Each row is a point. Two turns around zero, p and q, are shown by what they do to some points. Write where each new point lands after one turn and then the other. Backwards means that the second turn is done in reverse. Each puzzle has new turns, and all numbers are rounded.

Turn p:
[-0.04, +0.13, -0.29] => [-0.31, +0.06, -0.06]
[+0.08, +0.28, -0.30] => [-0.33, +0.25, -0.08]
[+0.03, -0.35, -0.10] => [+0.05, -0.27, -0.24]
[+0.58, +0.55, -0.16] => [-0.11, +0.77, -0.23]
[-0.46, -0.38, +0.70] => [+0.56, -0.53, +0.51]
[-0.19, -0.23, +0.15] => [+0.14, -0.29, +0.10]
Turn q:
[+0.17, +0.43, +0.08] => [+0.21, +0.28, +0.32]
[+0.55, -0.35, +0.12] => [+0.49, -0.44, -0.09]
[-0.42, -0.31, -0.37] => [-0.41, +0.02, -0.49]
[-0.18, +0.74, -0.31] => [-0.06, +0.80, +0.17]
[+0.08, -0.24, +0.19] => [+0.03, -0.31, +0.02]
[-0.20, -0.28, +0.28] => [-0.26, -0.35, +0.06]
Where do these land?
q, then p backwards: [-0.52, +0.02, -0.11] => [-0.03, +0.26, -0.46]
p, then q: [+0.28, +0.30, -0.15] => [-0.07, +0.42, +0.11]
p, then q: [+0.35, +0.03, +0.16] => [+0.30, +0.24, +0.02]
p, then q: [+0.27, -0.52, +0.41] => [+0.63, -0.15, -0.30]
p, then q: [-0.54, +0.41, +0.23] => [-0.23, -0.35, +0.58]
q, then p: [+0.15, -0.24, -0.55] => [-0.46, +0.14, -0.39]

Turn p:
[+0.35, +0.12, -0.02, -0.24] => [+0.21, -0.24, +0.07, -0.30]
[+0.06, -0.20, -0.01, -0.48] => [-0.19, -0.20, -0.21, -0.39]
[+0.96, -0.36, +0.08, -0.10] => [-0.07, -0.68, +0.65, -0.42]
[+0.08, -0.14, +0.42, +0.16] => [-0.18, +0.22, +0.37, -0.10]
[-0.58, +0.30, +0.22, +0.07] => [+0.07, +0.62, -0.27, +0.13]
[-0.42, -0.03, -0.20, +0.26] => [-0.10, +0.16, -0.22, +0.45]
[-0.46, +0.31, -0.47, +0.33] => [+0.26, +0.13, -0.38, +0.64]
Turn q:
[+0.57, -0.37, -0.13, +0.41] => [+0.70, -0.20, -0.30, +0.17]
[+0.05, +0.36, -0.45, -0.61] => [-0.45, +0.57, -0.27, +0.32]
[+0.21, -0.33, +0.08, +0.33] => [+0.41, -0.30, -0.09, -0.04]
[-0.54, +0.03, -0.07, +0.10] => [-0.36, -0.28, +0.30, +0.10]
[+0.19, +0.18, +0.56, +0.07] => [+0.26, +0.20, +0.23, -0.48]
[-0.56, -0.38, +0.12, -0.02] => [-0.38, -0.54, +0.03, -0.19]
[+0.09, +0.52, -0.11, -0.29] => [-0.18, +0.57, +0.09, +0.12]
Where do these land?
p, then q: [-0.37, -0.41, -0.11, +0.79] => [+0.20, -0.47, +0.82, +0.06]
q, then p: [+0.07, -0.27, +0.25, -0.11] => [-0.07, -0.26, -0.23, -0.17]
p, then q: [+0.19, +0.45, +0.46, -0.48] => [-0.18, +0.69, -0.39, -0.16]
p, then q: [+0.36, +0.28, -0.27, -0.19] => [+0.25, +0.00, -0.50, -0.06]
p, then q: [-0.25, -0.05, -0.34, -0.01] => [+0.07, -0.22, +0.01, +0.36]

Turn p:
[-0.06, +0.11, -0.21, -0.09, -0.28, -0.29] => [-0.23, -0.03, -0.21, -0.06, -0.34, -0.09]
[-0.14, +0.36, +0.04, -0.24, +0.35, -0.16] => [-0.14, -0.08, +0.38, -0.41, -0.07, -0.09]
[-0.09, -0.05, +0.26, +0.35, +0.02, -0.27] => [+0.14, +0.39, +0.16, +0.15, -0.18, -0.12]
[-0.03, -0.24, +0.11, -0.26, -0.29, +0.07] => [-0.01, -0.33, -0.07, +0.33, -0.07, -0.05]
[+0.06, +0.11, +0.24, -0.27, -0.15, +0.19] => [+0.21, -0.38, +0.08, +0.02, -0.08, +0.06]
[+0.36, -0.99, -0.20, -0.26, +1.25, -0.28] => [-0.38, +0.23, +0.30, +0.06, +1.28, -0.97]
[-0.21, +0.18, -0.20, +0.08, -0.16, +0.62] => [-0.03, -0.15, -0.09, -0.01, +0.10, +0.70]
[-0.40, +0.23, +0.09, +0.03, -0.43, -0.17] => [-0.12, -0.01, +0.06, +0.13, -0.60, +0.19]
[+0.51, +0.30, -0.14, +0.64, -0.31, +0.28] => [+0.54, +0.34, -0.60, -0.22, -0.03, +0.37]
Turn q:
[-0.39, +0.23, -0.36, +0.24, +0.44, -0.11] => [-0.03, +0.56, +0.05, +0.32, +0.27, -0.33]
[-0.24, -0.23, +0.06, -0.08, -0.14, -0.13] => [-0.21, -0.27, +0.07, +0.16, +0.09, -0.05]
[+0.21, +0.50, +0.07, +0.31, +0.01, -0.51] => [+0.17, +0.28, +0.50, -0.20, -0.35, -0.37]
[+0.58, -0.84, -0.42, +0.04, -0.14, +0.50] => [+0.36, -0.51, -1.05, -0.02, -0.07, -0.01]
[+0.30, -0.05, +0.25, +0.21, +0.28, -0.11] => [+0.51, -0.04, +0.17, +0.00, -0.05, -0.01]
[-0.52, +0.37, -0.07, -0.57, +0.13, -0.07] => [-0.54, +0.29, +0.27, -0.16, +0.52, +0.12]
[+0.05, +0.00, +0.47, -0.16, -0.59, +0.44] => [-0.26, -0.32, -0.03, -0.10, -0.40, +0.67]
Where do these land?
q, then p: [-0.38, +0.48, -0.42, -0.44, -0.40, +0.08] => [-0.59, -0.18, +0.52, -0.08, -0.35, +0.37]
p, then q: [-0.66, +0.22, +0.61, +0.04, -0.17, -0.44] => [-0.23, -0.36, +0.43, +0.08, -0.76, +0.34]
p, then q: [-0.05, -0.31, +0.43, +0.38, +0.34, -0.29] => [+0.29, +0.25, +0.60, -0.15, -0.32, -0.04]
p, then q: [+0.21, -0.03, -0.02, -0.27, -0.22, +0.67] => [+0.39, -0.16, -0.61, +0.17, +0.21, +0.04]
p, then q: [-0.06, +0.20, +0.03, +0.15, -0.36, -0.35] => [-0.38, -0.06, -0.05, -0.16, -0.37, -0.10]
p, then q: [+0.23, -0.37, -0.54, +0.04, -0.01, +0.44] => [+0.16, +0.45, -0.40, +0.25, +0.44, -0.19]
p, then q: [+0.30, +0.22, -0.16, +0.39, +0.57, -0.24] => [-0.08, +0.33, +0.36, -0.59, +0.33, +0.05]
q, then p: [+0.41, -0.40, +0.07, -0.29, +0.24, +0.13] => [-0.06, -0.18, -0.22, -0.07, +0.58, -0.25]

Turn p:
[+0.54, +0.05, -0.28, -0.38, -0.15, +0.21, +0.19, -0.04] => [-0.06, -0.14, +0.23, +0.47, -0.22, +0.05, +0.52, +0.02]
[-0.15, -0.16, +0.18, -0.03, -0.27, -0.06, +0.13, -0.56] => [-0.09, -0.07, -0.12, -0.11, -0.54, -0.25, -0.17, -0.26]
[-0.78, +0.36, +0.17, -0.35, +0.45, -0.20, +0.09, +0.00] => [-0.13, +0.27, -0.30, -0.69, +0.27, -0.56, +0.18, +0.24]
[-0.44, +0.25, -0.12, -0.10, -0.21, -0.03, -0.42, +0.27] => [+0.39, -0.07, +0.33, -0.48, +0.25, -0.13, +0.01, +0.06]
[-0.52, +0.05, -0.14, +0.35, +0.35, -0.10, -0.47, -0.36] => [+0.53, +0.51, -0.29, -0.29, +0.07, -0.23, -0.36, -0.09]
[+0.26, +0.22, +0.06, +1.70, +0.42, -0.13, +0.17, -0.21] => [-0.26, +1.07, +0.00, +0.51, +0.15, +0.46, -1.25, +0.00]
[+0.47, +0.04, +0.37, -0.04, -0.20, +0.88, +0.11, -0.06] => [-0.38, +0.04, +0.26, +0.19, -0.08, +0.45, +0.41, -0.75]
[+0.42, -0.36, +0.06, -0.14, +0.09, -0.13, -0.12, +0.29] => [+0.04, -0.43, -0.20, +0.36, +0.23, +0.21, +0.05, +0.05]
[+0.42, -0.07, +0.06, -0.34, -0.26, -0.31, +0.08, +0.28] => [-0.15, -0.59, +0.16, +0.31, +0.08, -0.08, +0.11, +0.19]
[-0.38, -0.34, -0.26, -0.33, -0.12, -0.03, +0.12, +0.22] => [+0.17, -0.29, -0.14, -0.38, -0.20, +0.13, +0.24, +0.35]
[+0.15, -0.02, -0.11, -0.34, -0.09, -0.10, +0.12, +0.18] => [-0.05, -0.28, +0.07, +0.10, +0.00, -0.05, +0.27, +0.21]
Turn q:
[+0.41, -0.01, -0.12, +0.18, -0.17, -0.04, -0.24, +0.46] => [+0.26, +0.20, -0.27, +0.38, -0.12, -0.23, +0.29, +0.19]
[+0.04, +0.10, +0.16, -0.35, -0.36, +0.31, +0.73, +0.06] => [-0.66, -0.27, +0.29, +0.01, -0.33, -0.42, -0.13, +0.18]
[-0.28, +0.04, -0.33, -0.11, -0.45, +0.38, -0.06, +0.31] => [-0.03, -0.18, +0.23, +0.36, -0.38, +0.26, +0.06, +0.47]
[+0.09, +0.27, +0.83, -0.53, -0.26, -0.30, -0.26, -0.49] => [+0.22, -0.49, -0.21, -0.25, -0.39, -0.32, -0.60, -0.71]
[-0.02, +0.25, -0.26, +0.28, +0.07, +0.46, +0.22, -0.37] => [-0.30, +0.09, +0.32, -0.31, -0.19, +0.26, +0.45, -0.08]
[+0.31, -0.10, +0.15, -0.19, +0.26, -0.44, +0.13, -0.80] => [-0.09, -0.27, -0.39, -0.74, +0.30, -0.16, -0.05, -0.43]
[+0.06, -0.28, -0.43, -0.07, -0.26, -0.62, -0.01, +0.22] => [+0.13, +0.00, -0.57, -0.02, +0.16, -0.02, -0.16, +0.61]
[-0.54, -0.47, +0.34, +0.60, +0.16, +0.24, -0.01, +0.00] => [-0.38, +0.37, +0.09, +0.42, +0.29, +0.59, -0.17, -0.37]
[+0.09, -0.07, -0.76, +0.26, +0.80, +0.20, +0.20, -0.19] => [-0.04, +0.24, +0.33, -0.46, +0.66, +0.23, +0.70, +0.25]
[-0.29, +0.41, +0.03, +0.05, -0.09, -0.24, -0.39, +0.72] => [+0.62, +0.41, +0.16, +0.36, -0.26, -0.04, -0.36, +0.30]
[+0.14, -0.13, +0.38, -0.10, +0.30, +0.05, -0.32, +0.08] => [+0.27, -0.07, +0.04, +0.24, +0.24, -0.15, -0.03, -0.42]
Where do these land?
q, then p backwards: [+0.41, -0.40, +0.26, +0.93, +0.36, +0.60, +0.34, -0.27] => [+0.41, +0.48, +0.53, -0.25, +0.50, +0.91, +0.34, -0.10]
p, then q: [+0.22, +0.22, -0.11, +0.18, -0.17, -0.27, -0.29, +0.50] => [+0.17, +0.22, +0.05, +0.35, +0.37, -0.18, +0.05, -0.45]
q, then p: [+0.08, -0.38, +0.11, -0.43, -0.03, +0.09, +0.12, +0.10] => [+0.18, -0.06, -0.43, -0.06, +0.05, +0.17, -0.32, +0.14]
q, then p backwards: [-0.69, +0.44, -0.16, -0.05, +0.17, -0.21, +0.27, +0.27] => [-0.32, +0.35, -0.34, +0.64, -0.28, -0.18, +0.10, +0.22]
p, then q: [-0.12, -0.48, +0.50, -0.31, -0.20, -0.24, -0.27, -0.19] => [-0.03, -0.48, -0.52, -0.11, +0.38, +0.31, +0.09, +0.17]
q, then p backwards: [-0.04, +0.73, +0.11, -0.24, +0.24, +0.01, -0.18, +0.37] => [-0.18, +0.38, -0.47, +0.09, -0.41, -0.12, -0.38, -0.31]
q, then p: [-0.04, -0.22, -0.23, +0.46, +0.43, +0.16, +0.35, -0.13] => [-0.36, +0.46, -0.16, -0.37, +0.15, -0.17, +0.32, +0.08]
q, then p: [+0.11, +0.10, -0.09, +0.16, -0.29, +0.21, +0.33, -0.19] => [-0.09, -0.11, +0.15, -0.45, -0.24, -0.04, +0.04, +0.14]
p, then q: [-0.54, -0.23, -0.62, -0.60, -0.59, +0.09, -0.45, -0.45] => [-0.37, -0.55, -0.80, +0.03, -0.26, -0.83, +0.04, +0.14]
q, then p: [+0.61, +0.22, +0.23, -0.09, +0.09, -0.45, -0.23, +0.01] => [+0.16, -0.13, +0.05, +0.59, -0.19, -0.41, -0.02, +0.38]

Turn p:
[-0.18, +0.15, -0.18, -0.20, -0.48, -0.16, +0.34, -0.22, +0.56] => [+0.42, +0.23, +0.12, -0.15, +0.06, -0.51, -0.33, +0.47, +0.00]
[-0.16, -0.58, -0.27, -0.16, -0.18, -0.05, +0.20, +0.24, +0.69] => [+0.40, +0.43, +0.53, -0.42, +0.46, -0.14, +0.00, +0.04, +0.15]
[+0.22, +0.33, +0.12, -0.43, +0.15, +0.43, -0.42, -0.04, +0.53] => [-0.06, -0.50, +0.11, -0.67, -0.16, +0.12, +0.12, +0.49, +0.02]
[+0.36, -0.22, -0.63, +0.46, +0.39, -0.48, +0.33, +0.33, -0.16] => [+0.13, -0.09, +0.17, +0.14, +0.28, -0.09, -0.44, -1.02, +0.10]
[+0.37, -0.26, +0.18, +0.52, -0.06, +0.69, -0.34, -0.01, +0.09] => [+0.14, +0.19, -0.15, -0.45, -0.52, +0.68, +0.21, -0.20, +0.12]
[+0.45, +0.10, -0.23, -0.45, -0.44, -0.19, +0.32, -0.04, -0.37] => [+0.28, -0.12, -0.40, +0.09, +0.34, -0.15, -0.27, +0.00, -0.68]
[-0.03, -0.24, +0.32, +0.18, +0.32, +0.60, -0.46, -0.40, -0.14] => [-0.56, +0.18, -0.10, -0.23, -0.38, +0.66, +0.17, +0.13, +0.13]
[-0.59, -0.30, +0.01, +0.26, -0.26, -0.08, -0.05, -0.54, -0.39] => [-0.42, +0.79, -0.24, +0.33, -0.14, -0.14, +0.00, +0.08, +0.02]
[-0.54, +0.36, -0.13, -0.07, +0.31, -0.01, +0.18, +0.20, -0.32] => [-0.26, -0.23, -0.25, +0.40, +0.30, -0.23, +0.06, +0.04, +0.47]
[+0.43, +0.13, +0.52, +0.03, -0.08, -0.43, +0.37, +0.09, -0.14] => [+0.37, -0.27, +0.21, +0.58, -0.15, +0.14, -0.11, -0.02, -0.44]
[-0.31, +0.53, +0.29, -0.13, +0.31, -0.32, -0.47, +0.39, -0.36] => [-0.43, -0.61, -0.02, +0.40, -0.10, -0.32, +0.59, -0.03, +0.08]
Turn q:
[-0.44, +0.03, -0.23, -0.22, -0.08, +0.25, +0.01, -0.15, -0.12] => [-0.12, -0.38, +0.00, -0.02, +0.06, -0.40, -0.24, +0.13, +0.08]
[-0.13, -0.17, -0.42, +0.43, -0.28, -0.31, +0.29, +0.43, -0.16] => [+0.61, +0.35, +0.16, +0.29, -0.04, -0.20, -0.39, +0.15, -0.23]
[+0.64, -0.17, +0.28, -0.19, +0.02, -0.24, -0.07, -1.02, -0.58] => [-0.56, +0.32, -0.21, -0.11, +1.08, +0.17, +0.19, -0.51, +0.13]
[-0.58, -0.09, +0.19, +0.58, -0.29, +0.17, -0.38, +0.33, +0.38] => [+0.46, -0.05, +0.39, +0.19, -0.56, -0.43, +0.40, +0.11, +0.39]
[-0.46, +0.70, +0.01, -0.24, -0.04, +0.13, +0.60, +0.15, +0.40] => [+0.24, -0.77, -0.08, -0.22, -0.22, -0.11, +0.13, +0.32, -0.66]
[+0.30, -0.04, -0.32, +0.17, -0.06, -0.24, +0.04, -0.16, +0.80] => [+0.36, +0.38, -0.49, -0.43, -0.10, +0.05, +0.29, +0.39, +0.04]
[+0.01, -0.05, +0.11, -0.19, +0.76, -0.11, +0.00, +0.36, -0.38] => [-0.44, +0.08, +0.50, -0.11, -0.20, +0.44, -0.41, -0.09, -0.19]
[+0.45, -0.40, +0.35, +0.12, +0.06, +0.33, +0.02, -0.07, +0.16] => [-0.10, +0.11, -0.07, +0.24, +0.13, +0.50, +0.31, +0.17, +0.40]
[-0.13, -0.16, +0.13, -0.72, -0.19, -0.35, -0.14, +0.31, -0.58] => [+0.03, -0.29, +0.06, -0.01, +0.05, +0.14, -0.70, -0.77, +0.08]
[+0.34, +0.36, -0.09, +0.25, +0.11, +0.38, -0.36, -0.18, +0.10] => [-0.47, +0.23, -0.28, +0.17, -0.21, -0.16, +0.42, +0.11, -0.04]
Where do these land?
q, then p backwards: [-0.05, +0.19, -0.07, +0.04, +0.23, -0.03, +0.44, +0.40, -0.03] => [+0.42, -0.02, +0.37, -0.18, -0.09, -0.12, +0.11, -0.27, +0.07]
q, then p: [-0.56, -0.28, -0.13, -0.43, -0.04, +0.55, +0.10, -0.39, +0.39] => [+0.16, +0.18, +0.75, -0.34, +0.58, -0.07, +0.31, -0.19, +0.02]
q, then p: [+0.55, -0.34, +0.29, +0.40, -0.12, +0.40, -0.76, -0.43, +0.69] => [+0.85, -0.09, +0.14, -0.13, +0.24, -0.43, -0.67, +0.40, +0.67]
q, then p backwards: [-0.31, +0.49, -0.41, -0.61, -0.16, +0.01, +0.00, +0.10, -0.11] => [+0.47, +0.58, -0.44, -0.11, -0.02, -0.22, -0.13, -0.27, -0.15]
p, then q: [+0.22, -0.45, -0.31, +0.27, +0.36, -0.51, +0.17, +0.16, -0.27] => [-0.48, +0.09, +0.28, -0.25, +0.43, -0.28, +0.52, -0.05, +0.12]
p, then q backwards: [+0.48, +0.00, +0.57, -0.33, +0.21, -0.39, +0.34, +0.40, -0.27] => [-0.07, +0.23, +0.54, +0.06, -0.21, +0.20, +0.74, +0.28, -0.38]
q, then p: [-0.06, -0.36, +0.38, +0.12, -0.20, +0.34, -0.32, +0.49, -0.07] => [+0.47, +0.38, +0.19, -0.18, -0.56, +0.13, -0.07, +0.11, +0.11]
p, then q backwards: [+0.32, +0.35, -0.32, +0.15, +0.10, +0.05, -0.14, -0.49, -0.44] => [+0.20, +0.35, -0.37, -0.63, +0.02, +0.11, -0.21, +0.21, -0.14]
p, then q: [-0.22, +0.32, +0.48, +0.32, +0.12, -0.53, -0.03, +0.18, -0.03] => [+0.61, +0.25, +0.25, +0.21, +0.27, +0.00, +0.43, +0.01, +0.05]
p, then q: [-0.37, +0.07, -0.48, +0.08, -0.51, +0.11, +0.20, -0.43, +0.14] => [+0.02, +0.24, -0.36, -0.35, -0.49, -0.22, -0.13, -0.33, -0.40]
